Each row is a point. Each copy is the shape, with its points in the same order, turned, moved and blurred by noise. Some copies are also mirrored. Which?

Shape (7 x 2)
[[ 0.75  1.42]
 [ 0.55 -2.60]
 [-2.65  0.04]
 [-1.32 -0.79]
 [ 1.12  2.09]
 [ 0.79  2.18]
 [ 0.69  0.28]]
Copy 1 (7 x 2)
[[ 1.98  0.64]
 [-0.39 -2.68]
 [-1.68  1.23]
 [-0.90 -0.10]
 [ 2.63  1.04]
 [ 2.28  1.25]
 [ 1.32 -0.30]]
Copy 1 is: only turned
Copy 2 (7 x 2)
[[-0.07  1.31]
 [ 1.33 -2.52]
 [-2.92 -1.10]
 [-1.25 -1.21]
 [-0.01  2.17]
 [-0.30  2.12]
 [ 0.45  0.09]]
Copy 2 is: only turned
Copy 3 (7 x 2)
[[ 2.07  0.82]
 [-0.19 -2.64]
 [-1.64  1.20]
 [-0.81 -0.06]
 [ 2.64  1.17]
 [ 2.41  1.49]
 [ 1.27 -0.15]]
Copy 3 is: only turned

Shape (10 x 4)
[[ 0.91 -2.51  0.95 -2.19]
 [-0.49  0.30 -1.28  1.98]
 [ 0.50 -1.33  0.76 -2.83]
 [ 1.49  2.19  1.04  1.90]
 [-1.02  1.44 -2.52  0.10]
 [-0.73 -2.33  0.31  0.67]
 [-2.00  0.10  2.72 -1.60]
 [ 1.54  2.23 -2.32 -0.02]
 [-1.17 -0.57  1.31  0.41]
 [-0.08 -0.42  0.85 -0.88]]
Copy 1 (10 x 4)
[[ 1.45 -2.30  0.92 -0.97]
 [-0.35  0.71 -1.40  2.53]
 [-0.12 -1.48  1.50 -1.01]
 [ 1.63  2.98  0.55  1.57]
 [-1.66  1.41 -1.54  0.71]
 [ 0.01 -2.18 -0.06  2.18]
 [-0.63 -0.66  3.17  1.45]
 [-0.34  2.50 -2.18 -0.47]
 [-0.16 -0.23  1.63  2.06]
 [ 0.51 -0.21  0.70  0.87]]
Copy 1 is: only turned
Copy 2 (10 x 4)
[[ 2.48 -3.61  0.75 -0.18]
 [-1.05  0.31  0.22 -1.67]
 [ 2.74 -2.91  0.16  0.57]
 [ 1.04  2.03  2.62 -0.86]
 [-0.40  0.84 -1.80 -0.55]
 [-0.66 -2.63  1.24 -1.08]
 [ 0.42 -2.20  1.30  2.92]
 [ 2.05  2.31 -1.17 -1.69]
 [-0.32 -1.36  1.66  0.50]
 [ 1.28 -1.40  0.68  0.40]]
Copy 2 is: mirrored
Copy 3 (10 x 4)
[[-2.01 -2.49  0.21  1.23]
 [ 1.54  1.39 -1.54 -0.21]
 [-2.64 -1.44  0.53  1.95]
 [ 1.97  1.84  1.49  0.10]
 [ 0.25  1.96 -2.42  1.38]
 [-0.67 -0.93 -1.18 -1.22]
 [-3.61  0.96  1.05 -0.30]
 [ 1.60  1.71 -0.89  2.73]
 [-1.39  0.56 -0.01 -1.30]
 [-1.04 -0.12  0.05  0.58]]
Copy 3 is: mirrored

Shape (13 x 8)
[[ 2.70  0.60  1.30 -0.06 -0.70 -0.69  1.34 -0.90]
 [ 1.37  0.31  1.36  1.31  1.30 -1.49 -0.43 -1.75]
 [ 0.47  0.13 -2.30  1.74 -1.54  3.75  0.61  1.72]
 [-1.07 -0.61  1.69 -0.19 -1.55  0.78  0.32 -0.93]
 [ 2.22 -0.41  1.82 -0.98  1.35 -2.46 -0.75 -0.22]
 [-2.27 -0.95  1.24 -0.46 -2.14  0.02 -1.45  0.55]
 [-0.49  0.21 -0.37  0.40  0.25  3.69  2.01  1.53]
 [-0.66 -0.18 -1.77 -2.13 -0.94  1.86 -0.66 -1.26]
 [ 2.43  0.26  2.13  0.21 -0.03 -1.88  1.66  0.46]
 [-1.79 -3.66 -1.18 -1.60 -0.48  1.12 -1.45 -0.55]
 [-0.84  0.71 -1.02 -2.13  0.86  1.45 -1.08 -0.10]
 [-0.86  0.37 -1.92  1.02 -1.86  1.40  1.36  1.59]
 [-3.05 -0.39 -2.67 -0.02 -0.56  2.58  2.02  0.75]]
Copy 1 (13 x 8)
[[ 2.28 -0.53  1.78 -0.74 -0.91 -0.64  0.30  1.29]
 [ 2.36 -1.16  1.21  0.32  0.65 -1.89  1.36 -1.08]
 [ 0.89  0.63 -0.76  2.45  0.32  3.83 -2.29  0.64]
 [ 0.37 -2.25 -1.05 -1.26  0.44  0.79  0.19  0.26]
 [ 1.30 -1.66  3.07 -1.00  0.04 -2.55 -0.42 -1.09]
 [-1.35 -3.23 -1.65 -0.51  0.45  0.06 -1.34 -0.47]
 [ 0.39  0.71  0.13  0.26  2.30  3.69 -1.15  0.90]
 [-0.65  0.41 -0.85 -1.19 -1.17  2.02 -0.75 -2.08]
 [ 1.60 -1.45  2.92 -0.42  0.09 -1.42  0.10  1.83]
 [-1.11 -3.04 -0.12 -0.80 -0.32  2.73 -1.02 -3.55]
 [-0.95  0.99 -0.11 -1.09  0.70  0.79 -1.25 -2.30]
 [-1.00 -0.11 -0.41  2.04 -0.08  2.60 -0.92  1.18]
 [-2.42  0.20 -0.75  1.02  1.10  4.32  0.25 -0.29]]
Copy 1 is: mirrored
Copy 2 (13 x 8)
[[ 2.51  0.55  2.43 -0.06 -0.04  0.61 -0.28 -0.78]
 [ 0.17 -0.94  2.26  1.24  1.53 -0.51 -0.04 -1.88]
 [-0.80  1.66 -0.85  4.01 -3.31  2.71  0.21  0.09]
 [-2.07 -0.43  2.25 -0.16 -1.70  1.13  0.42 -0.11]
 [ 2.13 -2.32  1.70 -0.39  1.10 -1.40  0.27 -0.24]
 [-2.87 -1.09  2.24  0.35 -1.75 -0.14 -1.14  1.35]
 [-0.56  0.93 -0.19  1.92 -2.32  2.21  3.10 -0.04]
 [-1.21 -1.19 -0.22  0.23 -3.33  0.70 -0.71 -2.38]
 [ 2.46  0.43  2.15  0.15  0.44  0.02  1.21  0.80]
 [-3.02 -3.02 -1.42 -0.78 -1.84  2.07 -1.29 -0.55]
 [-1.31 -1.72 -0.51  0.78 -3.18 -1.18  0.61 -1.77]
 [-1.53  2.78 -0.70  1.83 -2.55  0.87 -0.20  0.43]
 [-3.46  1.91 -2.20  0.20 -3.03  1.70  1.51 -0.76]]
Copy 2 is: mirrored
Copy 3 (13 x 8)
[[ 0.86  1.51 -1.08 -0.52 -1.50 -2.28  1.25  0.45]
 [ 0.46  0.38 -0.34  0.60 -0.70 -3.41 -0.78 -0.42]
 [ 0.53  0.09 -0.23  0.75 -1.26  3.86  0.52  2.59]
 [-2.04  1.13  1.20 -1.28 -1.45 -0.24  0.19 -1.08]
 [ 2.60  1.00  0.08 -0.36  0.38 -3.50 -0.19 -1.34]
 [-1.22  1.94  2.74 -0.16 -1.15  0.97 -1.00 -1.90]
 [-0.94  0.35 -0.77 -0.89  0.63  2.24  0.44  1.96]
 [-0.30 -0.36 -0.46 -1.81 -1.82  2.23 -0.03 -2.24]
 [ 1.23  1.93 -0.24  0.11  0.36 -3.24  1.36  0.56]
 [-0.51 -2.15  2.65 -0.49 -0.27  2.05 -0.28 -3.36]
 [ 0.50  0.43 -1.14 -1.81  0.19  1.81 -1.64 -2.04]
 [-0.53  1.61  0.05  0.92 -0.59  3.17  1.12  0.57]
 [-2.73  0.29 -0.99  0.97  0.14  4.10  0.70 -0.68]]
Copy 3 is: mirrored
Copy 4 (13 x 8)
[[ 1.03 -1.39 -0.11 -0.89 -0.37 -1.47  2.18  1.62]
 [ 1.72 -0.88  1.05 -0.83  0.35 -2.41  0.58 -0.95]
 [ 0.04  0.99 -1.29  3.95  1.34  1.97  0.27  1.64]
 [-1.81 -1.81  0.10  0.04 -0.39 -0.09 -0.14  0.00]
 [ 2.33 -1.18  0.91 -3.56  0.04 -0.79  1.03 -0.27]
 [-1.66 -1.48 -0.16 -0.64 -0.28  1.21 -2.60 -0.15]
 [-1.67  1.34  0.06  2.13  1.39  1.68  1.81  0.88]
 [-1.10  0.01 -3.37 -0.18  0.60  0.85  0.19 -1.13]
 [ 1.38 -1.00  1.64 -1.64 -0.75 -1.02  1.82  2.02]
 [-0.67 -0.79 -1.78 -0.28 -0.82  3.13 -0.67 -3.10]
 [-0.98  1.32 -1.86 -1.25  1.69  0.81  0.00 -1.13]
 [-0.64  1.59 -1.09  2.15 -0.62  1.21 -0.54  1.75]
 [-2.58  2.72 -1.36  2.48 -0.73  1.96 -0.10 -0.48]]
Copy 4 is: mirrored
